Every row gives one point. To make a cloud, some directions were put in groups of two or more. Within a group, all points are equally far from the middle, so they leave a hole (a ring in 2 directions, a hollow ball in 3). The other directions are filled evenly. Then the cloud was stretched, turned, moved and blurred a little. Count the holes, and give their numbers of directions, smallest first.

Cloud (21 x 3):
[[-2.11  0.40 -1.90]
 [-2.19  1.64  2.22]
 [-1.79  1.13 -2.03]
 [ 0.02  2.24  1.15]
 [-2.66 -0.36  0.94]
 [-1.66 -0.08 -1.92]
 [-1.41 -0.53 -1.77]
 [ 0.05  0.77 -2.00]
 [-2.03 -1.03  0.47]
 [-2.61  0.33 -1.62]
 [ 0.11  2.28  0.98]
 [-1.02 -0.87 -1.82]
 [ 1.66  1.23  0.19]
 [ 0.91  0.23  1.87]
 [-2.37 -0.46 -1.19]
 [ 1.15 -0.61 -2.23]
 [-1.86  1.73  2.20]
 [ 1.28 -0.16 -2.08]
 [ 0.12 -1.05  1.84]
 [-3.08 -0.31 -0.33]
 [ 0.52  0.67  1.86]]
Holes: 1 (2)

Cloud:
[[-0.34  1.66 -2.82 -0.66]
 [ 1.43  0.16  1.29 -1.22]
 [ 1.19 -0.76  2.25  0.92]
 [ 1.21  1.21 -0.79 -1.80]
 [ 0.95 -0.07  2.59  1.92]
 [-1.35 -1.59  2.97  1.59]
 [-1.04  0.66 -1.29 -2.84]
 [ 0.38  2.08  0.34  3.58]
 [-0.01  0.73  3.01 -0.01]
 [-1.28 -0.24  0.98 -1.92]
 [ 0.51  0.89  2.80 -0.24]
 [-0.47  2.23 -1.72 -1.41]
 [ 1.61  1.96  3.02  1.29]
 [-0.22 -1.37  0.49  1.27]
 [ 0.84  0.89 -2.07 -0.25]
 [-0.06  1.79 -0.26 -0.87]
 [ 2.44 -1.05 -0.32  1.28]
 [ 1.37  0.64  1.87 -0.39]
 [-1.18 -2.15  0.33  1.27]
 [-0.82 -2.15  1.79  0.32]
 [ 0.20  3.10  2.09 -0.39]
 [ 2.38 -0.91  1.96  0.82]
 [ 1.48 -0.12  0.13  0.24]
 [ 1.27  0.82  1.81 -0.61]
 [-1.92 -1.93  2.88  2.07]
 [ 0.75  2.01  1.79 -1.38]
 [-0.67 -0.61  0.66 -1.91]
 [-0.75  1.97 -0.09 -0.21]
 [ 1.47  0.91  1.86  1.93]]
Holes: 0

Cloud, 53 rows:
[[ 2.46  0.94 -1.17  1.91  1.31 -1.00]
 [ 0.61 -2.88 -0.34  2.69  0.23  0.64]
 [ 1.09  0.36 -0.72  0.54  0.45 -3.95]
 [ 1.90  0.67 -2.24  2.28  1.22 -0.85]
 [ 1.57  0.39 -1.53  0.97 -1.91 -0.47]
 [ 1.10 -0.67 -3.02 -0.77  0.40 -1.18]
 [ 1.92 -1.96 -0.01 -1.24 -2.40  0.26]
 [ 0.20 -0.60  2.54  0.92 -0.35  1.51]
 [-0.93 -0.42  0.61 -1.94 -1.87 -1.53]
 [ 0.54 -2.05  2.91 -1.11 -2.53  0.38]
 [-1.21 -3.30 -0.52 -0.90 -1.15  0.66]
 [ 0.31 -1.65  2.62 -2.11 -1.37  0.04]
 [-0.47 -3.96  0.07 -0.38 -1.29  1.70]
 [ 2.00 -1.44  0.80  1.09 -0.45 -2.61]
 [-0.03 -2.89  0.58  0.91 -1.52  2.94]
 [ 0.39 -0.62 -0.58 -2.39 -1.71 -0.75]
 [ 2.10 -0.07 -0.36  0.25 -2.07  1.23]
 [ 1.19 -1.65 -2.35 -0.27  0.57  2.53]
 [ 1.16  1.05 -2.89  1.37  2.08 -1.25]
 [ 1.41  0.39  0.50 -2.30  0.97 -1.92]
 [ 0.13 -0.67  1.27 -1.95  0.63 -2.06]
 [-0.78 -2.03 -0.75  2.37 -1.28  0.47]
 [ 1.32 -0.21  3.01 -0.64 -2.22 -1.32]
 [ 1.91 -0.16 -0.28  0.27 -1.72  2.00]
 [-1.24 -1.60 -2.39  1.81  0.69  0.14]
 [-0.41  1.67  0.78  1.05  0.64  0.59]
 [ 0.34 -0.38 -1.54  2.85  1.73 -0.09]
 [ 1.28 -0.23 -1.92  1.10 -0.51 -3.29]
 [ 1.94 -1.45 -1.79  2.05  0.19  1.89]
 [ 2.76 -0.48  0.39 -1.32  1.11 -1.07]
 [ 0.90 -2.01  2.74  0.07  0.00 -0.26]
 [ 2.60 -0.36 -1.64  1.63 -0.42 -1.41]
 [ 0.50  0.54  1.75  1.31  0.34  1.47]
 [-1.09 -0.42  0.97 -1.16  1.13  1.64]
 [ 1.36 -0.63  3.14 -0.57 -1.74 -1.28]
 [ 1.33 -0.77  2.16 -2.51 -1.54 -0.30]
 [ 0.97  1.37  0.00 -1.85  1.55  1.15]
 [ 0.28 -0.91  1.71 -0.57  0.37  3.10]
 [ 2.58  0.81  1.75 -1.20 -0.79  0.32]
 [-0.78 -1.25 -2.08  2.48  0.16  0.52]
 [-0.37 -2.10  2.39 -1.93 -1.25  0.75]
 [ 0.33 -2.96 -0.21 -1.73 -1.93 -0.27]
 [ 0.88 -3.08  0.91  1.31  1.18  0.58]
 [ 1.20  1.97 -1.87  0.66  2.46 -1.46]
 [-1.59  0.69  0.88  0.40 -0.23  0.43]
 [ 2.04 -1.16  1.24 -1.54  0.57 -1.57]
 [ 2.87 -1.89 -1.14  0.30 -0.77 -0.46]
 [ 0.31 -2.12  0.07 -0.94  1.29 -2.05]
 [-0.29  0.30 -1.25 -1.29  0.30  2.31]
 [ 1.40 -1.28  0.07  2.22  1.79  1.28]
 [ 0.81 -0.63  0.99 -0.23 -0.53  3.54]
 [ 0.40 -1.53 -3.10  0.39  2.14  1.51]
 [ 1.08  0.37  0.30 -2.07  1.01 -2.40]]
Holes: 3 (2, 2, 2)

Cloud:
[[-1.72  2.01 -1.80  0.09 -1.37  1.89  2.24  1.85 -1.51]
 [-1.77  2.62  1.15 -0.56  0.58 -0.56  1.42 -1.88  0.50]
 [-0.99  0.11 -2.74  1.79  1.04 -0.89 -0.11  2.01  1.25]
 [-0.78 -0.60 -2.83  2.20 -0.54  1.32 -1.39  1.06 -0.58]
 [-2.02  1.66  1.02  1.03 -1.63  0.46  2.16 -2.28  0.88]
 [-1.35  1.24  2.39  0.24  0.68 -0.22  0.72 -1.40  2.82]
 [ 0.21 -2.16 -2.01  1.66  0.67  1.14 -0.46  2.46 -2.87]
 [ 2.04 -1.17 -1.25  0.98  0.29  3.28  0.08  0.32  0.73]
 [-0.02  0.29 -0.27 -1.52  0.09  3.21 -0.39 -1.03  0.57]
 [-1.01 -2.82  0.45  3.07  1.03  2.66  0.96 -1.09 -1.93]
 [ 0.76 -0.02  1.66  0.95 -0.60  0.63 -0.46  1.02  1.99]
 [ 0.30 -1.58  0.26  0.97 -3.09  0.68 -0.49  0.30 -0.77]
 [ 0.20  0.04 -1.24  0.35  3.36 -0.54 -0.55  1.68  2.46]
 [-0.81 -1.09  1.01  1.12 -0.68 -3.03  1.74  0.99 -1.42]
 [-1.35 -1.16  1.01  0.93  0.80  3.32  3.13  1.61  0.38]
 [-2.69  0.13 -1.12  1.27 -2.05 -2.91  1.12 -1.08 -1.10]
 [-1.81  0.73 -0.65 -1.56  0.66  2.65  1.56  0.55  1.99]
 [-1.55 -0.53 -1.46 -1.03  2.33  1.93  0.52 -0.05  2.26]
 [-0.55 -0.06 -0.21  0.93  3.16 -1.77 -0.70  1.46  1.31]
 [-1.01  1.10 -1.88  1.92  1.30 -1.10  1.99  1.40  0.84]
 [-2.48  0.34 -1.16 -0.68  1.18  1.93  1.24  2.63 -0.65]
 [ 1.14  1.47 -0.25  2.27  1.69  0.04  0.68  2.64 -0.03]
 [ 0.47 -0.03  0.11 -0.31  3.84  1.45  0.26  3.48  0.65]
 [-1.30 -0.26  1.43  0.35 -1.15 -1.60  1.02  2.12  0.68]
 [-1.11  1.28 -2.00  1.51 -1.55  1.85  0.57  1.14 -1.69]
 [-1.51  1.07  1.12  2.51  1.50  1.21  1.14 -0.10  2.34]
 [ 1.09 -3.17  1.54  1.05 -1.32 -0.03 -0.02  0.35 -2.60]
 [ 2.79 -2.74  1.47  1.13  0.74  1.23 -0.47 -0.52  0.45]
 [-0.91  0.25 -2.46  0.84 -0.54 -1.55  1.89  2.12 -1.67]
 [-2.18 -2.36  0.37  2.75  0.63  0.52  0.84  2.55  0.19]
 [-0.01  1.64  0.43 -1.15 -1.14 -0.81 -0.17 -0.34 -2.43]
 [-1.20  0.51  1.28 -2.20 -1.31  0.64 -0.24  2.22  0.63]
 [-0.43 -1.62 -0.88 -1.45  1.90  0.87 -0.17  0.32 -0.45]
 [-0.72  0.27 -0.82  2.28 -2.31 -0.31  1.77 -2.13 -2.22]
 [ 1.35  0.20 -2.49  0.81 -0.91 -0.41 -0.43 -0.81  0.00]
 [ 0.90 -0.06 -2.63  0.75 -1.20  1.29 -0.48 -0.52  0.55]
 [-1.62 -0.22 -2.55  2.07  1.36  0.87  2.03  2.58 -0.65]
 [-1.04 -2.24 -1.54  1.13 -0.43  1.40  0.42  1.52  1.63]
 [-0.72 -0.81  3.15  0.76  1.62  2.31 -0.08  0.11  0.68]
 [-0.16 -1.65  0.78  1.55  1.14 -1.43 -1.44 -0.60 -1.13]
 [-0.45 -0.57 -2.79  1.21  1.27  0.91  2.73  1.37 -0.77]
 [-0.25 -1.50 -0.75 -1.77  0.70  0.05 -1.88 -0.07  0.60]
 [-1.98 -0.20  2.57  0.16 -0.44  1.26  2.52  0.75 -1.93]
 [-0.96  0.69 -0.61 -0.97  0.30  0.42 -0.06  4.16 -0.18]
 [-1.88  1.06  0.65  1.03 -2.09 -1.78  2.48  0.48  0.94]
 [-2.02 -0.68  0.82  1.70  4.56  0.78  0.53  0.19  1.90]
 [-1.00  1.15  0.41  0.02 -3.24  0.08  0.93  1.15  1.24]
 [ 1.08 -2.69  2.15  1.29  1.01 -0.14 -1.46 -1.21  0.32]
 [-1.05 -0.63  2.24  0.33 -0.14  1.87  0.06 -3.03  0.68]
 [-1.54 -0.28  0.20  0.00  2.99 -0.95  0.42 -0.91  0.48]
 [-1.86  0.28  0.40  3.40  0.34  1.72  2.43  2.66 -1.04]
 [ 1.12 -1.30 -0.93 -1.12  1.42  0.68 -1.68 -1.48  1.35]
 [-0.04 -1.56  0.92  1.44  1.27 -2.73  0.48  0.50 -1.31]
 [-0.41 -0.46 -1.05  0.23  0.24  4.22  0.27  1.45 -2.17]
 [ 1.50 -0.95 -0.55 -0.61 -3.16 -1.10 -0.31 -1.71  0.47]
 [-0.54  1.42  2.02  1.30  0.87 -0.59 -0.20 -0.81  2.08]
 [-0.53 -0.34  0.21 -2.82  0.89  0.73  1.76  0.55  0.07]
 [-2.69 -2.97  0.51  3.10  2.89  2.24  1.06  1.44 -0.34]
 [-1.21 -0.23  1.38 -0.96 -2.14 -0.15  1.73  2.67 -0.95]
 [-1.16  1.98  1.60  0.27 -1.79 -3.40  1.72  0.75 -0.74]
 [-0.19  0.42  1.64  1.04  1.87  1.62  1.77 -0.23 -1.91]
 [-0.52 -0.81 -2.56  0.09  0.26  1.45  2.94  1.55 -0.74]
 [ 0.20 -1.45 -0.93  0.29  2.01  2.51 -0.46 -1.01 -1.32]
 [-2.48  1.87  0.00  2.18 -1.83 -0.39 -1.02  0.90  0.18]
 [ 0.32  0.22 -0.75 -1.19  0.37  0.03  2.02  0.38  2.32]
 [-0.01 -3.05 -0.42 -0.28 -1.65  2.06  2.32 -1.62 -2.07]
 [-0.20 -0.14  0.21 -0.52  3.08  4.18  0.29  2.73  0.96]
 [ 0.19 -3.05  1.96 -0.90  1.25 -0.07  0.93 -0.28 -0.27]
 [ 0.63 -3.10  1.69  1.42  0.96 -0.55 -1.71 -0.29  0.72]
 [ 0.39 -2.55  0.90 -0.26  1.36  0.14 -1.36 -1.80  3.06]
 [ 0.40 -1.19  1.09  1.08 -2.84  1.32  0.90  1.75 -2.16]
 [-2.81  1.34 -0.29  2.39  0.35  2.47  1.07  0.64 -0.21]
 [ 0.46 -1.21 -1.98  0.44  2.78  0.99 -1.54 -0.50  3.03]
 [-2.47  0.20 -0.93  1.38  1.15  0.50  3.36  0.96 -1.68]
 [ 0.70 -0.67 -0.39  0.83 -1.32  3.11  0.73 -0.18  0.93]
 [-0.78 -4.21  1.84  1.34  2.17  1.71 -0.20  0.44 -0.76]
 [-1.44  1.01 -0.63 -1.49  0.83  2.49  2.17  1.36 -0.54]
 [ 0.28 -1.53 -1.02  0.37 -0.78 -0.30  1.47  2.17  0.75]
 [-1.43  0.16 -1.96  3.07  2.77 -0.25  0.12  1.85  2.41]
 [ 0.14 -2.44 -1.18 -0.77  2.11  2.42  1.89  0.78 -1.53]
 [-0.82 -1.48 -2.11  1.78  3.14  2.31 -0.34 -0.85  1.06]
 [ 2.94 -2.40  0.58 -1.50 -0.69  0.07 -0.10 -0.46 -1.75]
 [-0.82 -2.06 -0.44  1.57 -0.91 -0.24  1.75  0.16  0.78]
 [-2.34  0.73 -2.16  0.92  1.32  1.56  2.24  1.76  0.05]
 [-2.08 -0.97  1.65 -0.76 -0.08  0.70  3.48 -0.96 -0.28]
 [ 1.79 -1.38  0.73  2.38 -0.37  2.40  0.52  2.17  0.40]
 [-0.78  2.22  1.27  0.06  1.04 -0.47  0.33 -1.32  0.67]
 [-1.02  0.72  0.54 -0.07  2.94  1.32  1.30  2.22 -0.91]
 [ 1.27 -1.21  0.85  1.65 -0.16 -2.54  0.22 -2.48 -0.36]
 [ 1.40 -0.28  0.19 -1.94  1.37 -0.51  1.53  1.79  0.49]
 [ 0.98 -3.10  0.58  1.59  2.09  0.65  0.81 -0.70  2.07]
 [ 1.43  0.35  2.16  0.07 -2.32 -1.37  1.19 -0.37 -0.53]]
Holes: 3 (2, 2, 3)
